Each row is a point. Each copy is the shape, with its points in the same order, turned, moved and blurred by noise. Say if it was mirrored as well.
In the rows, 128 means zero.

Shape (8 x 3):
[[148  90 132]
 [116 142 105]
 [170 164 119]
 [ 74 161 137]
 [139 147  98]
 [ 78 113 202]
 [101 116 100]
 [114 155 150]]
Copy 1 (8 x 3):
[[124 104 133]
 [ 90 150  94]
 [ 62  98  96]
 [ 72 191 124]
 [ 88 127  82]
 [ 97 174 201]
 [122 160  95]
 [ 67 149 132]]
Copy 1 is: mirrored
Copy 2 (8 x 3):
[[100 142 131]
 [148 146  92]
 [157 150 147]
 [162 103  72]
 [157 162 127]
 [107  46  94]
 [131 138  80]
 [155  99 110]]
Copy 2 is: mirrored

Shape (12 x 6):
[[119 145 128 185 132  96]
 [139 143  76  99  74 106]
 [ 37 144 122  73 146 109]
 [ 63 125 118  96 130 100]
 [105  92 130 104 141  89]
 [112 163  76  96 168 148]
 [147  99 118 174 126 130]
 [150 187  78 106 146 110]
 [ 95  47  78  96 144 100]
 [112 168 135 109 121 140]
 [108 154 120 133  60 131]
 [122 124 131 100 167 153]]
Copy 1 (12 x 6):
[[118 124 109 147  83 121]
 [140  90 177 153 143  59]
 [176 164 177  52 128  94]
 [168 144 171  92 116 110]
 [131 148 187 122 124 139]
 [132 187 151 125 132  42]
 [123 141 115 186 132 143]
 [102 146 155 135 106  36]
 [180 175 207 159 146 139]
 [116 130 128  98 144  89]
 [149  80 119 120 145  93]
 [113 190 153 115 159 108]]
Copy 1 is: mirrored
Copy 2 (12 x 6):
[[ 88 127  75  93  95 107]
 [176 123 115 153  85  86]
 [137 227 161 110 116 115]
 [136 195 145 112 125  91]
 [127 152 142 103 147  75]
 [185 175  96 109 138 161]
 [107 103  74 129 145  93]
 [187 135 111 101  87 152]
 [177 166 113 111 185  34]
 [126 157 137 143 118 145]
 [118 131 109 173  78 107]
 [128 161 120 117 173 141]]
Copy 2 is: mirrored

Shape (14 x 9):
[[ 68 105 102 118 181 116 127 160 155]
 [162  93  80 124 126 172 125 131 164]
 [113 159 147 143 152 143 157 127 132]
 [ 86 147  97 142 121 173  79 161 171]
 [149  99 138 136 161  91 122 158 144]
 [117 166 136  95 116 179 103 171 127]
 [101 173 127 121 148 169 170 151 172]
 [167  83 106  56 149  87 161  93 100]
 [112 168 109  72 130 135 136  97 165]
 [166  98 104  95 100  93  94 164 101]
 [141 174 141  56 183 143 106 139 149]
 [ 89 173  92 142 182  89 138 166 101]
 [115  88  67 108 105 149  73 109 115]
 [168 124 112 118 100 132 169 128 119]]
Copy 1 (14 x 9):
[[ 81  97  88  97  73 127 114 140 200]
 [125  98 130 146  80 159  66 184 130]
 [ 97  95 105 131 107 111 154 122 116]
 [ 62  99 133  70 104 142  90 169 123]
 [151  93 125 110  94 146 114  92 171]
 [118 106  89  62 101 124 121 165  78]
 [ 67  85  79 132  88 117 120 133  99]
 [211 124  72 162 103  98  97 151 180]
 [101 108  79 125 133  76  79 156 126]
 [194 146 101  80 109 160  88 141 145]
 [142  47  69  83 117  82 104 142 120]
 [ 97 100  67  96 144 154 159 116 180]
 [132 151 141  95 122 136  77 213 166]
 [161 141 103 154 111 147 112 138 111]]
Copy 1 is: only turned
Copy 2 (14 x 9):
[[141 192 130 169 151 125 107 100 175]
 [117 122 146 102 189 136  73 114 117]
 [113 147 155 130  96 141 135 120 134]
 [ 70 196 117 111 177 118 136  79 128]
 [132 113 170 178 165 107 140 120 155]
 [ 67 133 100 119 114  90 120  77 128]
 [100 172 163 112  88 138 110  69 137]
 [202  61 113 145 142 146  83 129 140]
 [145 128 104  98 124 156 117  58 140]
 [149  86 102 159 190  74 121 109 110]
 [ 96  92 110 157 115 153 113  49 166]
 [144 184 131 212 105 134 140  97 111]
 [126 140  74 116 209 125 110 132 122]
 [157 102 149 108 134 103 108 123  93]]
Copy 2 is: mirrored
Copy 3 (14 x 9):
[[ 79 144 143 141  83 160  65 195 125]
 [ 75 137 138 133 161 116  68 120  68]
 [136 104 115 152 121 151  78 132 141]
 [123 199 105 135 151 168  50 165  79]
 [ 63 146 148 179 109 146 121 128 129]
 [128 148 102 113 123 202  71 113  84]
 [119 115  96 146 129 170  20 133 134]
 [ 35  72 148  94 100 112 141 111 114]
 [ 89 112  54 103 129 142  83 146 127]
 [ 59 168 158 107 137 166 149 104 109]
 [ 70  91  71 138 104 208  97 136  90]
 [112 112 153 136 126 206 101 199 170]
 [ 97 164 140  78 140 123 123 166  56]
 [ 96 111 143 107 154 125 102  85 136]]
Copy 3 is: only turned

Shape (18 x 12):
[[206 149  67 131 143 119 118 153 169 149 126 115]
 [102 138  34 144 122 128 102  78 128 141 114 111]
 [151 148 140 154  73 132 153 122 158 134 121 131]
 [114 117 149 144 150  90 134 132 161 111 130 184]
 [116 106 136 147  96 146 131 155 141 117 131 168]
 [128 119 153 118 132 119 152 153 142 117 108 108]
 [ 99 124 141 116  96 135 157 139 150 134 113 177]
 [ 94 127 125  87 124 159  51 120 119 230 111 103]
 [146 110 121 126  81 158 131 157 164 116 167  97]
 [122 115 130 154 146 163 147 141 160 130 126 145]
 [103 111  75 142 129 133 151 144 146 122 119 115]
 [ 95 141 146  88 140 108 132 115  65 119 105 194]
 [119 115  98 112 137  83 149 133 141 174 101 100]
 [ 92 132 139 106 140 150 154 141 125 118 167 136]
 [169 125 116 142 115 125 145 145 164 122 104 100]
 [110 174  81 127 135 101 127 151  64 141 131  98]
 [101 110 115 130 137 164 135 125  83 149 198 126]
 [ 91 184 144 148  82 156 146 132 179 123 102 104]]
Copy 1 (18 x 12):
[[ 68 147 112  78  68 134 146 115 143  77 198 141]
 [101 167 159 173  83 134 177 119 129  69 136 105]
 [111 116 142  83 119 176 159  97 129 131 122 158]
 [130 114 109 116 188 112 145 110 115 100 164 156]
 [147 138 153  97 152 143 119 112 138  97 125 169]
 [ 96 101 118  87 137 114 108 129 133 115 118 135]
 [148 102 150  96 152 141 128 124  99  89 120 159]
 [ 94 178 182 112 110 141  74  91  58  69 130  51]
 [128 131 166  60 101 126 129  95 178 116 126 132]
 [108 131 167 105 143 114 123 128 127 120 151 173]
 [ 98 123 159 126 118 113 146 141 154  75 125 146]
 [174 110  92 153 155 151 100 166  82  95 139 117]
 [ 66 116 129  98 133 126 150 139 111  60 127  93]
 [148  90 166 113 140 111 107 135 139 116 153 118]
 [ 74 128 122  80 102 125 140 116 146 109 131 155]
 [ 97 104 123 161 101 169 100 144 159  69 149  86]
 [146 141 196 124 142 144 104 147 165 117 166  83]
 [100  78 173 121 100 144 132  74 112 124  98 163]]
Copy 1 is: only turned
Copy 2 (18 x 12):
[[115 180 132 105 154 183 146  98 154  86 111 163]
 [137  82 147  97  94 156 119 144 210 113 109 178]
 [152 174 134 160 125  98 130 138 150 128 128 147]
 [151 132  72 146 127 137  75 152  97 106 122 138]
 [105 128 121 155 140  94  93 143 118 123 128 114]
 [143 141 116 161  99 133 130 112 115 108 127 100]
 [120 123 111 168 102 108  96 134 109 155 134 140]
 [137 110 224  73  48 163  87 106 105 145 131 148]
 [ 92 173 153 148 122 124 120 129 161 107 162  98]
 [111 147 114 138 112 129 110 155 121 128  92 108]
 [ 97 105 125 154 104 145 135 136 157 104 105 124]
 [160  65  78 110 104 109 110 114  88 157 157 145]
 [134 114 133 146  69 168 134 100 137  82 112 170]
 [110 116 100 129  86 133 126 153 120 129 164  96]
 [139 169 133 152 125 140 144 111 157  97 110 124]
 [142  75 145 107 109 150 182 132 133  90 159 151]
 [ 85 114 129  71  65 104 135 170 127 107 165 118]
 [161 155 159 187 112 138 139 169 149 162 128 119]]
Copy 2 is: only turned
Copy 3 (18 x 12):
[[124 110 111 121  92 140  50 157 130 147 177  92]
 [177 162 177  96 158 142  70 153 105 132 108 115]
 [139  77 165 143  84 123 147 130 114 146 130 100]
 [141 116 126 131  76 164 141 123 127 102 126 194]
 [115 106 164 118 100 148 163 151 137 150 129 165]
 [102 129 130 167 113 143 144 116 147 123 145 127]
 [123 109 158 116 108 136 182 138 117 105 145 152]
 [174  89 111 104 249 123 123 129 145 145 152 132]
 [114  95 159 145 107 130 136 186 175 145 126  98]
 [139 133 138 154  99 130 146 163 126 150 151 158]
 [137 163 178 132 117 147 113 154 144 127 149 135]
 [105 156 107  73 137 147 175  87 104 116 100 165]
 [136 135 148 134 144 115  90 103 153  92 167 127]
 [132 154 120 126 113 130 177 152 163 123 120 139]
 [112 109 155 166  95 138 102 133 126 141 156 105]
 [141 180 132  86 134 149 110  83 164 156 129  89]
 [146 159 119  94 136  90 151 163 183 157  91 146]
 [177 113 171 166 114 160 180 134 117 138 148  82]]
Copy 3 is: only turned

Shape (18 x 12):
[[107 211   7 153 116 132 121 141 131 109  69 120]
 [110 107 151 156 172 120  63 152 100 125 147 109]
 [115 140 143 165 113 135 123 109 120 131 153 141]
 [117 126  85 157 104 149  94 144 114 126 127 102]
 [120 152  63 153 119 126  64 150 140 128 141 125]
 [114  98  94 157 119 112 134 145 114 124  91 112]
 [112 117 125  85 123 133 139 143 138 124 144 143]
 [128 161 154 143 187 111 141  93 133 124 123 106]
 [109 164 152 147 106 113 135 143 130 126 152 103]
 [156 107 130 158 126 128 143 152 107 141 151  99]
 [117 110 139 157 120 142 145 155 145 104 152 153]
 [112  92  78 137 107 120 110 118 137 120 155 110]
 [153 102 148 134 133 117  44 143 141 115 148 149]
 [108 115 157  39 111 136 132  97 131 114  97 204]
 [115 115 148 153 131 109 111 130 133  95 155 106]
 [154 107 144 117 114 192 133 148 116  65 132 118]
 [118 102 149 113 173 172 132 126 132 128 123 110]
 [120  98 128  93 113 118 139 139  70 107 158 189]]
Copy 1 (18 x 12):
[[126  18  99  93  94  88  48 153 164 115 156 123]
 [160 126 161 115 113 183 147 136  75  88 187 126]
 [159 120 159 136 146 136 133 126 131 103 127 154]
 [135  86 123 140 112 120 102 124  91  91 158 145]
 [139  75 104 137 125 153  80 142 115 102 185 153]
 [135  95 146 160  88 109 117 128 118 105 153  91]
 [ 99 140 111 137 135 148 141 141 127 127 126 114]
 [168 123 168  78 115 138 153 111 144 161 151 119]
 [173 130 131 123 142 109 139 160 115 127 133 143]
 [173 139 126 143 129 121 128  96  93 107 141 102]
 [145  99 139 157 164 152 147 134 113 108 112 105]
 [113 102 122 173 134 121 129 111 119 111 181 136]
 [159 120 121 158 109 220 144 129 101 106 159 154]
 [ 59 153 129 136  94 183 160 152 180 126  76 136]
 [162 108 142 142 133 139 172 133 108 118 162 133]
 [122  90 100 125 121 147 178  96  80 100  85 121]
 [107 126 157 103 119 155 150 102  83 140 126 108]
 [107 155 114 145 133 159 161 132 160  50 121 105]]
Copy 1 is: mirrored
Copy 2 (18 x 12):
[[ 80  98  80 106 134 214 150 207 103  73 127 209]
 [120 165 165 179 105 131 132 183  97 103 143  79]
 [130 125 122 167  83 122 122 136 134 126 134 142]
 [127 147 118 129  95 147 113 205 114 100 118 150]
 [109 119 114 135  99 148 100 195  87  67 124 146]
 [130 187 110 117 134 157 136 167 140  96 105 143]
 [114 120 141  84 111 102 138 141 135 105 133 122]
 [113 117 114 151 114 166 175 129 112 158 153  93]
 [159 120 153 127  84 158 135 133 111 119 132 140]
 [171 134 132 136 112 151 111 167 150 118 102  98]
 [156 129 140 142 129  94 127 138 125 118 109 148]
 [117 150  94 111  88 111 129 168 116  88  93 124]
 [ 89 145 157 155 115 100  77 146  81 108 111  86]
 [ 39 133 153  73 123  76 144 100 169 141 157 138]
 [141 139 143 146  95 129 143 138  92 124 102 113]
 [128 119 154 111 144  96 126 191 139 169  83 139]
 [130 149 125 121 136 101 151 174 130 167 156  95]
 [ 94 128 177 124 104  86 143 143 191  92 107 122]]
Copy 2 is: mirrored
Copy 3 (18 x 12):
[[107 160 116  71 152 134 237 136 133 175  74 164]
 [131 128 216 170 112 125 136 114 181 107  94  98]
 [124  96 177 146 131 137 115 122 133 144 124 152]
 [ 98 139 166 139 138 125 141 123 139 151  60 137]
 [110 148 194  93 143 137 158 142 136 148  67 120]
 [115 114 124 143 135 135 154  95 138 111  64 128]
 [134 145 126 148 123 168 106 138 120 131 122 101]
 [139 112 164 158  90 114 171 125 129  99 164 144]
 [148  85 157 153 108 120 134 149 127 159 107 126]
 [128 114 147 164 141  91 106 133 131 103  86 130]
 [113  92 146 159 160 162 113 148 140 121 116 118]
 [111 140 168 135 126 162 121 124 102 113  59 139]
 [ 89 122 207 115 110 141  96 128 165 107 109  79]
 [113 153  99 126  92 208  84  91 144 148 179  99]
 [121  94 179 160  99 145 127 145 140 111  94 125]
 [ 65 138 119 186 124 137  98 168 168 131 112 128]
 [106 153 151 200 124 133 135 119 132 110 143 106]
 [156 143 121 135 131 182  61 120 179 118 113 137]]
Copy 3 is: only turned
Copy 4 (18 x 12):
[[140 108 133 143 106 211  48 213 165  90 165 169]
 [122 108  87  78 128  74 165 161 148 124 137 117]
 [110 110 120 149 132 101 115 120 120 111 124 110]
 [124 116  86 138 140 150 128 166 153 120 123 144]
 [115  93 103 133 159 131 105 192 154 133 156 158]
 [135 120 106 144  98 161 151 144 171 124 151 119]
 [107 130 174 128 125 131 149 132 138 154 123 145]
 [156 109 149  82 101 117 104 131 104 127 139  75]
 [128 139 128 124 142 109  88 113 157 129 118 116]
 [124 127  94 106 141 143 144  90 138 137 146 122]
 [ 64 118 129 133 115 127 130 113 146 143 132 114]
 [121  95 124 155 163 153 153 161 155 143 137 114]
 [107  67 103 117 127  68 149 151 137 173 143 153]
 [116 101 224 167  65 101 161 129 110 154 102 169]
 [118  96 119 114 135 104 130 128 164 141 122  94]
 [ 81  83 118 100 102 163 144 107 134 149  69 149]
 [116 132 131  87  99 137 162 144  97 155 105 110]
 [ 95 101 177 138 122 112 186  99 149  97 130 165]]
Copy 4 is: only turned
